Each row is a point. A path goes straight from each point to the next, and from the last back to the first. The post is the endless flat space through its rows: a point in 2 columns, a line in 3, a plane in 4, and so on, so that a path can go around it. Count how often the path circles the post. Going back the other way cancels.
In the rows, zero is written as 128.

Post (2 x 3):
[[131 122  86]
 [101 108 157]]
Path (8 x 3):
[[102 157 166]
 [ 80 155 102]
 [ 94 111 113]
 [117  56 118]
 [149  84 146]
 [138 128 126]
 [128 148  95]
 [123 155  64]]
Times around: 1

Post (8 x 9):
[[137 111 133 111 120 111  68  81 129]
 [143 112  98 111 114 155  73 140 141]
 [141 118  95  57  90 123 100  86 141]
 [124 116 103 124 148 159 130  96  80]
 [131 144 140 191 117 215 193  88 101]
 [145 130 182 154 116 197 161 163  75]
 [143 126 123 203 111 104 168 156  67]
 [138 124 128 135 154 127 149 122 134]]
Path (9 x 9):
[[111 123 150 117 129 154  90 100 113]
 [120 153 103 123  95 188 156  59  98]
 [163 158 133 149 140 124 114 114 101]
 [169 147 114 180 147 147 148  86 126]
 [150 157 122 108 151 142  70 133 100]
 [109 150  91 129 134 123 162 102  85]
 [ 79 123 112 138 146 135 188  89 115]
 [143 106 118 126  94 170 144 137 127]
 [107  95  86 150  88 107 149 110 129]]
Times around: 0

Post (17 x 18):
[[127 108 157 148 119 116  95 125 111 118 100  78  98 150 195 172 116 122]
 [137 131 108  93  88 138 142 128 157 112 126 103 168  60  54 123  98 170]
 [129 130 127 136 139  82  81 109 158 145 127 178 138 155 162 133  82 103]
 [124 129 151 123 147  68 114 160 138 134 142 122 177 165 148 127 150 141]
 [139 128  98 142 117 187 122 146 152  87 157 103 177  65 119  97 133 128]
 [120  99  90 165 116 101 121  88  95 100  64 113  83  64 154  93 213 158]
 [119 122 184 218 149  68 107 107 128 141 130 108  86  92 167 134 147 136]
 [115 108 141 188 145  81 114 134  94 138  95 142 110 122 139 193 170  75]
 [113 141 141 138 142  83 165  92 113 141 168 121 132 182 156 138  93  87]
 [113 124 131 159 128 149 137 144 131  98  38 115 105  94  75  54 157 122]
 [103 107 184 110 164 119 108 114  72 189 121 169 138 140 149 113 123 111]
 [132 126 114 110  61 120 126 174 129 127 124 113 103  69 107  70 151 106]
 [136 130 105 176  91 156 178 164 177 129 134 141 113  93 149 157 140 204]
 [127 122 207 142 138  87 117 105 133  88 166 174 105 164 176 189 136 124]
 [136 131  76 104 146 135 157 192 135  74 115 104 114  32 101  93 105 157]
 [113 133 165  92 176 103 123 106 178 167 134 122 121 148 158 150 139  76]
 [124 119  68 108 132 162  98 157 130 115 139  92  97 100  35  72 141 152]]
Path (8 x 18):
[[104  88 120 171 157  95 159 116 175 166 111 126 121 124 119  97 138 139]
 [143 118 103 150 110  96 104 125 133 119 125 105 137 122 117 111 133 141]
 [166 132 164 138 115  75 130 126 109 124 143 169 138  78 132 138 119 154]
 [169  78 141 117 113 139 112 141 101  98 145 149 144 161  98 134 124 169]
 [114  93 120 149 165 149 101 141 134 116 137 117 124  81 130 107 143 148]
 [ 90 130 100 173 140 123 133 117 139 120 130 112 153 111 149 149 131 142]
 [123 144 123 157 152  90  90 145 160  84 172  85 148  84 148 135 165 126]
 [ 97 113 156 135 107  92 137 124 118 145 129 141  96 108  99 125 102  98]]
Times around: 0

Post (17 x 18):
[[132  92  46 132 157 116 176  75 147  85 214 168 148 104  83 134  88 130]
 [140 100 131 109  92  66  88  74 134 110 132 111 189  86  91 131 145 146]
 [140 115  58  94 149 112 166 107 197 118 139 118 103  79  98 118 110 118]
 [141 115  74 132 134  64  85  93 102  83  69 188 138  59 114 124 101 128]
 [121  98  49 125 111  85  64 117 143  78 109 154 154  82 149 191 141 144]
 [117 129 157 111 105 138 126  88 114 115 120 119  94 212 187 133 120  92]
 [131 112  73 162 133 117 178  88 130 154 148 142 147  87 171 112 144 108]
 [ 98 115 161  72 142 126 130 142  97 188 100 159 138 193 183 141 122 144]
 [139 106  65  95  89  67  83 123 113 123  81 163 170 149  99 162 158  77]
 [102 126 161 135  67 132 133 135  94 191 101 177  53 203 148 141 152 161]
 [124 107 131 141 129 106 148 160  53 135  84  94  88 195 161 130 156 161]
 [112 127 148  96 109 175 195  82  75 147  65 138 106 213 154 165 161 162]
 [137 120  92  62  98  92  47  72  56 142 131 107 122  97 123 179 132 107]
 [148 106 114 126 191 174 119 102 150 113 161 151 134 101  94 138 152  90]
 [103 138 105 140 137 186 118  78 105 181 103  83 121 221 128 124  99 162]
 [110 121 102 151 185  74 147  73 142 144 129 153 105 140 128 174 137 117]
 [ 95 125 174 144  98 156 171 140  82 181  94 106 112 185 151 188  85 116]]
Path (25 x 18):
[[ 98  67 110 149 159 121 104 122 124 146 130 123 101 150 129 142 104 130]
 [ 88  83 117  77 106 117 127 121  81 134 106 101 170 153 116 149 126 128]
 [ 93 160 105 103  93  93  93 120 112 136  75 135 120 135 107 145 124 143]
 [131 142 100 159 113  96 131 111 128 150 116 135 128  97 165 121  97  99]
 [156 103 113 152 106 113 109  98 138 144 141 153 140 139 165 161 164 126]
 [146  94 134  87 150 117 125  67 113 155 117 124 126 153 132 174 182 108]
 [115  82  87  93 144  85 114 128 119 133  66 132 135 133 135 115 109 142]
 [154  98 186 101 179 115 108  85 113 157 143 120  96 113  99 163 135 128]
 [149 132 148  98 132 103 125 115 144 144  77 145 114 143 175 129 155 142]
 [125 146 112 116  87 118 129 102  78 112 110 185 154 147 153 145 159 155]
 [101 136  67 124 150 104 104  89 107 174  97 168 125  86 109 153  98 142]
 [116  87 149  63 110 118 121 113 126 107 132 140 139 123 109 130 146  97]
 [ 86  85 121 126 143 111 120 124 121 138 120 102 131 114 153 122 196 126]
 [100 153 116 120 131 100 121  77 107 148 116 141 151 153 164 130 107 116]
 [178 144  91 109 143 105 125 112 107 111 112 145  92 128 104  97 141 117]
 [142 112  82 114 127 110 137 113 120 136  99 131 111 152 141 191 174 123]
 [149 141  67 110 100 127 158  90  94 116 141 107 130 134 146 130 150 147]
 [118 135  97 109 124 110 114 112  66 118 171 131  91 120 105 180 124 104]
 [148 158 113  90 164 104 129 101 126 114  86 127 106 158  99 141  90 103]
 [161 103 126 120 107 113 155 139 118 143 117 102 109 142 145 137 129 146]
 [142 115 111 107 138 108 126  55 147 136 113 133 106 157  81  96 121 127]
 [113 104 135 116 133 102  84 132 114 129  99 121 113 101 166 117 121 131]
 [135  61  75 124 150 113 144 114 128 137  85 151 130  90 121 157 151 137]
 [117 101  87 126 153 107 119 128 147 140  55 160 135 124 184 175 100 113]
 [115 103 132 108 184 104 109  60 124 161 133 169  99 127 113 128 137  97]]
Times around: 1

Post (17 x 18):
[[ 89 139 117 146 120 177 160 151 112 133 102 140 102  89 129 141  82 147]
 [115  65 128 131  86 180 160  92 141 151 173 147 120 142 109 133 142 121]
 [122 144  96 138  80 198 144 185 129 162 101 121 124 138 107 112 110 140]
 [144  69 113 137 142 170 177 121 132 133 147 139 142 167 127 144 136  84]
 [119 123 165 149 114  97  95 197 128 126  53 133 145  63 145  65 144 150]
 [ 92 133 103 135  84 151 178 143 160 127 132 156 131 139 140 130 110 151]
 [130 123 134 153  98 165 149  90 142 145 141 144 150 145  97 117 106  89]
 [147 116 122 131 132 173 142 116  90 163 164 176 154 144 136 102 122 116]
 [128  95 114 112 141  92 131  89 119 161 144 145 141 145 121 166 164 101]
 [110 151 182 151 150 146 172 133  60 114 124 105 103 136 125 111 137 165]
 [109  86 134 140 158  87  88 137 159 149 110 114 125 130 145  99 136 149]
 [129  90 100 131 123 154 141  85 123 143 128 140 184 131 121 143 126 149]
 [ 97 110 132 151 154 118  83 143 124 139 135 118 170 111 140 123 186 118]
 [142 109 119 118 132  87 107 146 150 123 129  97 141  83 167 111 142 135]
 [127 116 157 104 143 110  66 143 159 108 117 116 121 117 137 145 158 145]
 [129 102 140 151 125  51  58 195 132  94 120 118 129  90 123 124 133 160]
 [103 140 192 127 152 123 156 196  79 147 121  95 136 108 125 158  85 188]]
Path (30 x 18):
[[114 161 117 187  96 147 132 201 105 164 134 132 172 137  84 109 139 141]
 [156 130 136 121 109  93 137 111 116 185 107 148 158  65 178  53 106 173]
 [171 170  98 142 142 172  56 158 104 151 120 127  94 156 123 155  76  75]
 [117 132  90 156 117 189 131 123 123 118 133 127 100 173 116 120 115 105]
 [ 75 135 152 127 157 113 149  63  93 135 137 139 157 122 133 130 120 168]
 [126  44 127 130 143  95  97 199 129 121 104  80  97 153  61 141 159 146]
 [105 131 126 107 108 187 106 124 144 174 121 147 143 100 139 100 111 143]
 [ 92  69 139 141 159 159 166 151 136 185  99 108 160 107 139  86 104 166]
 [152 150 122 123 130 119 142 153 110 141 128 122 107 125 119 122 160 162]
 [134 117 154 108 118  98  42 155 142 142 139 129 120 136  89 186 114 187]
 [126  74 133 125 127  62 136 167 122 158 131  95 128 136 121 185 132 150]
 [190  97  85 122 101 104 147 140 101 114  91 155 206 129 131 139 130  78]
 [ 79 100 119 123 149 181 165  95 135 134 124 101 127 131 136  88 124 162]
 [ 87  18  81 115 101  76 165 129 219 119 163 122 135 147 117 184 169 139]
 [132 103  97 164 117  98 106 138 129 143 172 127 170 163 103 132 172 111]
 [110 119 156 149 146  84 182 118 148 180 128 141 103 175 157 129 148 125]
 [145  68 109 148 157  99 142 131 137 149 106  70 129 129 158 109 165  93]
 [108  74 158 162 153  80 123 139 124 102  87 131  75 172 116 201 114 127]
 [124 105 125 165 126 185 141 162  92  97 109 130 144 134 130  93 151  83]
 [131  98  86 143 108 197 176 154 129 148 164 138 179 175 128  73 160  80]
 [127  71 120 163 166 168  97 180 114 123 136 144 188  88 105 101 112 166]
 [115  91 129 158 106 175 151 132 157 177 134 133 126 150 113 108 138 105]
 [ 82 132 142 166 103 117  84 138 140 135 139 137  96 130 129 120 121 191]
 [144 139 151 172 108 112 145 130 105 148 115 127 141 103 104  89 124 133]
 [ 95  90 182 131 176  74 124 136  93 238 148 125 144 155  96 178  94 170]
 [142  82  75 153  84 194  90 153 192  96 126 183  97 141 133 104 135  74]
 [ 99 139 175 120 121 135 190 128 119 148  83 126 110 149 143 106  90 170]
 [ 89 126 107 145 122 135 126 154  82 105 125 138 146  69 140 111 147 118]
 [109 139 124 100 121 209 140 132 127 144 198  80 147 141  83 187 128 147]
 [116  43 134 116 150 195 131 171 137 151 131 124 122 153 102 151 150 128]]
Times around: 4
